Each row of a before or after table is a point. One or more steps were done to the points. Then noise was added and the rows were shuffled. The steps act on how far a point lies along the listed directions, d1 being the first. Name the steps. A step turns or swaps two directions, mirrors them in a line or flattens them onto one, adds a multiple of one to another, or multiplies one. Angles are multiples of 10 degrees, from the lower direction toward the higher: turns from -170 to 170, lines from 10 to 170 but not 90. Use the fewest steps. Two steps may share a direction if one is a turn and the other turns, adds or multiplies; they go together, in the order done. Otherwise the lowest direction goes first.

Directions:
(1): [22 54]
(2): [ 54 -22]
Before:
[[-32 -17]
 [-50  21]
 [-19   3]
 [ 39   8]
 [-17 -22]
 [ -4 -27]
 [-39  40]
 [ 28   4]
 [-23  37]
 [ 12 -15]
 [ 20 -13]
 [ 28   0]
 [ 33  -2]]
After:
[[ 18 -14]
 [-29 -16]
 [-41 -13]
 [ 45  -6]
 [ 40  -2]
 [-59  -9]
 [ 58   0]
 [-22   4]
 [-50  20]
 [-18  29]
 [ 37  -1]
 [  4 -11]
 [  2  26]]
Steps: add 1 times d1 to d2

Directions:
(1): [ 12  54  34   6  23 -11 -17 -13]
(2): [-43   0  30 -44   7  25   6   1]
(3): [-38   5   1   3  -9 -59   2  19]
(4): [ 17 -10  43   8 -30  -8  44 -11]
(5): [  0  33 -11 -12 -60  13 -16   5]
Before (13 x 8):
[[ 18  17  44  20  39 -50   9 -10]
 [ 47   5 -20  19  23  30 -16   2]
 [ 30  19  46  18  25 -13  12 -13]
 [ -7   4 -43  36   6 -55   1  11]
 [-14 -17  -4  14  18 -33   0   0]
 [ 30 -25  -5  12  32   9  14   3]
 [ 16  31   5  33  39 -22 -13 -15]
 [  4 -35  -5  -3  14  45   5   6]
 [ -6  16  11  15 -45 -26  15  11]
 [-29   5  15   1 -14 -34 -18  26]
 [ -4  10 -13   8  25  -8 -20  16]
 [ 34 -21  39  13  37  17  38 -26]
 [ 51  20 -20  21  12  17 -40 -20]]
After (13 x 8):
[[-17 -34 -13  13  10 -29   7   4]
 [ -4   6 -16   6  23  -8 -19  16]
 [ 38   0  51  13  44  13  33 -30]
 [ 14   5  36  19  33 -50  14  -8]
 [ 32  21  49  17  27 -14  11 -13]
 [-10   1  -1  13 -54 -20  19  14]
 [ 51  27  -6  18  32  26 -24  -6]
 [-34 -21  -2   0 -26 -29 -11  31]
 [ 36 -12   3  15  39   5  11   0]
 [-12 -20 -60  33  -8 -50  10  20]
 [ 10 -14   9  -3  22  42  -1   1]
 [ 56  44  -6  25  22  10 -48 -27]
 [ 16  28   3  34  38 -19 -14 -16]]
Steps: add -0.7 times d3 to d1

Directions:
(1): [ 13   3  -9   4  35  52 -45   3  27 -11   1  -7]
(2): [-36 -13  14  29 -20  37  27   5   7 -40  -2  21]
(3): [-25  10  -4   4 -18 -37 -45  41  17 -22   9  10]
(4): [  1 -26 -38 -26 -50  20 -26 -19 -19   0  -7   8]
(5): [-44  32  13   9  -6  17 -18 -19 -20  39  31  -3]
(6): [ -7  -6  -5   5   7  -3  -3   0 -39 -39  17 -60]
Before, 14 rows:
[[ -7  -2   3   5 -19 -43   1  10 -10  -2   2  -5]
 [-10   4  -9  -8 -18  -4   5   0 -16   3  -5  -3]
 [-34  19  15   8 -26  -6   2  10   4   8   8  20]
 [ 13  -5  -9  -8  -2 -35  -2   4  -1 -24  -1 -11]
 [-17  -8  -5   2 -20 -21  -3  11  12  -5   0  15]
 [-18   6   3   9  -7  -6 -12  20  11 -16  -3   2]
 [  1  -1   3   1   4 -14  17  12  21  -5  -8  19]
 [-15   2  14   7  -3  10  -5   4   8  11   3  16]
 [ -5 -11 -13  -6 -21  -1  -8   2   6  -2  -1  12]
 [ -2  -7  -1   7 -20  -9  14  -4 -11  -5  -9   0]
 [ -4   5   2  10  20  -8 -10  20  -1 -15   5 -21]
 [-13  -6  -3   8  -6 -30   0  35  -7 -46   1 -17]
 [ 13 -14 -11 -12 -17 -20   9  -3   1  -8 -13  11]
 [-21   6  16  14   0 -11  26   8   5 -10   0   6]]
After, 14 rows:
[[ -2  -6   2  18   1  14   7  -2  -6 -21  -4 -15]
 [ -1   2   9  13  19   5  13   5  15  -6   3  -2]
 [-17   8  10  12  -3  -9  -3  20  12 -12  -3   4]
 [  2 -12   8  16  15  19  19   2  11 -42  -8  -3]
 [-12  -1   7  20  17   4  -3  14  19 -20   6  -7]
 [ -2   5   7  -3   4   5 -22   4   5  18   4   4]
 [-21  -4  -9   4 -12  13 -15   7  -1 -27   3  -5]
 [-30 -11   9  24 -17 -18  22  38  -3 -61  -2  -2]
 [-14  -5  -4   0 -19 -27  -1  18  -7  -4  -2   6]
 [ -9 -13  -8   8  -3  21  -4  15  23 -37  -6  14]
 [ -1  14   1   0  16   2   5   2 -11   2  -1 -21]
 [ -2   0   3  14  10 -12 -18  12  -5 -24  10 -30]
 [ -8  29   4  -1  14   1 -35   8   5  10  15 -18]
 [ -4  -9   2  11  -3 -14  16   7   6 -46  -1  -4]]
Steps: mirror d1 and d6 in the line at 120 degrees; add -1.5 times d5 to d2; mirror d3 and d4 in the line at 160 degrees
